Every row gives one point. Each copy is the shape, with its points in the same order, stretched, turned, moved and blurred by noise. Is it also mirrored, or only turned?
In the rows, 128 means zero.

Shape, 8 rows:
[[161 115]
 [200 214]
 [101 128]
 [160 191]
 [107 128]
 [ 66 126]
 [ 58 139]
 [157 116]]
Copy 1 (8 x 2):
[[141  90]
 [243 142]
 [104 140]
 [193 149]
 [108 136]
 [ 78 163]
 [ 81 178]
 [137  93]]
Copy 1 is: only turned
Copy 2 (8 x 2):
[[174 152]
 [226  77]
 [123 124]
 [182  79]
 [127 143]
 [ 88 119]
 [ 84 112]
 [171 152]]
Copy 2 is: mirrored
Copy 3:
[[129  90]
 [ 31 149]
 [164 145]
 [ 72 165]
 [168 150]
 [186 164]
 [181 185]
 [138  89]]
Copy 3 is: mirrored

Shape, 6 rows:
[[150 238]
 [140 119]
 [155  90]
 [123 138]
 [162  95]
 [ 91 107]]
Copy 1:
[[192 235]
 [149 127]
 [151  89]
 [132 145]
 [151  96]
 [ 90 124]]
Copy 1 is: only turned
Copy 2 (6 x 2):
[[244 173]
 [141 115]
 [101 126]
 [161 112]
 [102 135]
 [131  61]]
Copy 2 is: mirrored
Copy 3, 6 rows:
[[145 221]
 [134  96]
 [138  71]
 [110 104]
 [149  76]
 [ 67  74]]
Copy 3 is: only turned
Copy 4 (6 x 2):
[[195 226]
 [100 144]
 [ 65 134]
 [121 138]
 [ 70 144]
 [114  95]]
Copy 4 is: mirrored

Shape (6 x 3):
[[ 67  74 178]
 [158 133 123]
 [130 157 116]
 [ 89 130 190]
 [151 201  35]
 [134 171 114]]
Copy 1, 6 rows:
[[ 94  51 187]
 [135 145 118]
 [105 136  97]
 [115  52 124]
 [ 57 212  55]
 [109 142  75]]
Copy 1 is: mirrored
Copy 2:
[[147  44 157]
 [122 141 105]
 [153 138 116]
 [155  99 177]
 [157 192  44]
 [150 164 112]]
Copy 2 is: mirrored
Copy 3:
[[ 61  68 176]
 [170 114 124]
 [155 146 139]
 [107 101 200]
 [184 209  79]
 [163 158 131]]
Copy 3 is: only turned

Shape (8 x 4):
[[ 87 128  36 138]
 [123   7 177 143]
 [193  91 120 158]
 [146 123  62 130]
 [117 149 151 141]
 [184 134 139 131]
 [145 142 147  85]
 [132 127 102 114]]
Copy 1, 8 rows:
[[ 49 142  65 126]
 [176   8 161 146]
 [147  98 141 204]
 [102 140  68 162]
 [112 133 158 145]
 [157 142 144 185]
 [157 165 134 133]
 [118 140 110 136]]
Copy 1 is: only turned
Copy 2 (8 x 4):
[[ 61 150  59 154]
 [ 81  53 204  77]
 [161  52 112 143]
 [116 112  57 144]
 [147 151 149 120]
 [182 101 101 123]
 [149 143 104  71]
 [117 135  87 121]]
Copy 2 is: only turned
Copy 3:
[[106 160  98  70]
 [ 35  62 198 174]
 [153  72 127 163]
 [145 129 101  96]
 [132 176 153 171]
 [169 112 148 179]
 [165 151 195 155]
 [145 145 151 120]]
Copy 3 is: only turned

Shape, 10 rows:
[[105 166  77 178]
 [ 84  73 120 165]
 [ 84 200 202 118]
 [171 176 157 152]
 [ 72 171 174 102]
 [173 208  87 151]
 [168 148 186 124]
 [187 133 117  96]
 [ 50  98 128 133]
 [128 101  80 185]]
Copy 1, 10 rows:
[[ 95 123 135 200]
 [ 86  65 187 146]
 [ 57 195 163 110]
 [112 146  92 123]
 [ 79 176 192 110]
 [129 160  72 183]
 [108 143  96  86]
 [182 127  96 115]
 [ 82 101 220 141]
 [103  68 134 170]]
Copy 1 is: mirrored
Copy 2 (10 x 4):
[[ 87  95  91 153]
 [ 80  87 181 148]
 [ 65 199 134  73]
 [139 178 107 141]
 [ 70 161 134  58]
 [151 134  49 140]
 [142 187 137 129]
 [181 129 116 123]
 [ 69 106 168 100]
 [117  70 132 169]]
Copy 2 is: only turned
Copy 3 (10 x 4):
[[143 198 139 130]
 [145 114 142  90]
 [ 20 145 168 165]
 [ 92 137 143 221]
 [ 41 140 149 128]
 [116 197 104 211]
 [ 79 103 133 214]
 [116 117  63 210]
 [110 132 135  70]
 [172 146 127 127]]
Copy 3 is: mirrored
Copy 4, 10 rows:
[[162 131 160 186]
 [ 84  92 145 138]
 [171 179 214  44]
 [135 210 168 114]
 [170 140 182  56]
 [196 204 138 168]
 [125 217 154  69]
 [129 194  87 106]
 [125  83 149 108]
 [100 124 128 198]]
Copy 4 is: mirrored

Shape, 12 rows:
[[116 132 184 177 137 108]
 [155 181  88 136 186 117]
 [111 140 109 164  83 133]
 [113 147 105 186 198  86]
 [141 150 104 166 118  90]
 [127 148 145 170  89 153]
 [ 54  78 161  84 121  89]
 [126 109 168 145  89 151]
 [ 99  66  94  56  81  73]
 [112  75 117 132 119 153]
 [ 96 170 138 158  84 168]
 [132 138 163 165 107 166]]
Copy 1 (12 x 6):
[[169 117 174 144  90 106]
 [123 176 111 160 156  73]
 [153 139 101 131  57 109]
 [121 114 123 185 132  56]
 [157 142 108 150  91  70]
 [162 154 129 141  60 136]
 [132  74 158  55  94 109]
 [182 138 140 113  73 145]
 [162  95  86  33 109  86]
 [158 112 102 111 103 145]
 [128 161 132 132  48 139]
 [162 151 147 143  74 141]]
Copy 1 is: only turned
Copy 2 (12 x 6):
[[ 88 112 190 129 164 109]
 [205 142 142 173 203 153]
 [115 138 126 170 106 106]
 [158  79 152 182 210 119]
 [153 135 167 181 135  97]
 [ 90 170 138 148 128 111]
 [119  29 165  86  89 142]
 [ 88 154 146  97 114 102]
 [186  63 148  98  35 110]
 [132 109  95 107 126  84]
 [ 91 161 121 170 116 150]
 [ 92 168 134 127 145 110]]
Copy 2 is: mirrored
Copy 3 (12 x 6):
[[110 111 161 208 107 107]
 [129 169  75 161 149 159]
 [118  76 105 145  70 132]
 [126 121  84 218 163 120]
 [154 117  91 168  91 121]
 [108  95 136 164  62 153]
 [ 86  71 157  96 154  22]
 [114  82 173 142  84 129]
 [148  69 118  33 133  30]
 [123  52 144 115 138 127]
 [ 67  93 120 149  57 148]
 [101  99 159 168  82 158]]
Copy 3 is: only turned
Copy 4, 12 rows:
[[151 129 152 178 132 106]
 [127 183  76  92 158 125]
 [ 97 136 114 173  88 146]
 [115 178  67 158 154  65]
 [125 169  92 158  94 113]
 [124 128 137 167 109 167]
 [ 86  81 196 119  73  35]
 [138  94 152 158  91 143]
 [ 86  86 151  91   7  53]
 [105  67 112 142  94 105]
 [ 95 137 148 164 117 169]
 [142 110 141 160 130 162]]
Copy 4 is: only turned

Shape:
[[ 86 166 128 134 133 101]
 [129 102 128 107 143 158]
 [ 98 102 135 163 107 103]
 [110 115 148 155 145 151]
 [141 113 151 155 150 186]
 [111 111  84 133 113 117]
 [161 179 138 185 140  83]
 [ 88 107 116 113  85 115]
 [ 98 127 123 151 102 189]
 [ 98  63  70 131 123  91]
 [121 143 188 142 150  86]]
Copy 1:
[[152 170  92 104 134 101]
 [102 142 123 130 111 158]
 [144 172  65 162 123  99]
 [115 135 107 152 112 104]
 [109 102 130 173  95 118]
 [160 152  71 133 122 143]
 [194 125 112 173 169  72]
 [141 190  79 130 105 144]
 [146 129  97 154  61 120]
 [136 162  44 130 145 151]
 [112 177 127 144 167  84]]
Copy 1 is: mirrored
Copy 2, 11 rows:
[[131 181 131 147 130 117]
 [130  87 130 154 103 141]
 [ 97 146 145 100 127 158]
 [ 92 118 142 174 130 161]
 [ 95  87 119 196 136 167]
 [122 123 121  99 144 120]
 [145 189 135 172 198 161]
 [133 138 113  77 108 130]
 [ 81 106  80 146 141 139]
 [102 106 166  54 118 113]
 [154 170 168 170 114 171]]
Copy 2 is: mirrored
Copy 3 (11 x 6):
[[ 90 132 110 129 120 115]
 [132 129 160  90  99 111]
 [151 100 147 147 125  80]
 [120  98 168 105 121 100]
 [124  95 191  92 121 117]
 [139 132 143 149  86  98]
 [108 142 152 147 181 142]
 [155 117 110 135  87  96]
 [126  80 151 122  78 122]
 [162 138 159 157  80  51]
 [113 123 133  96 178 106]]
Copy 3 is: mirrored
Copy 4 (11 x 6):
[[120 139 107 128 149  58]
 [125 118 115 134 118 164]
 [144  92 145  86 130 136]
 [131  98 146 139 158 144]
 [135 120 157 180 159 184]
 [ 98 122 142  78 102 128]
 [140 221 148 125 201 118]
 [145  93 126  89  65 113]
 [120  87 175 195  99 146]
 [ 87  91 136   7 105 146]
 [174 143  91 119 194 107]]
Copy 4 is: mirrored
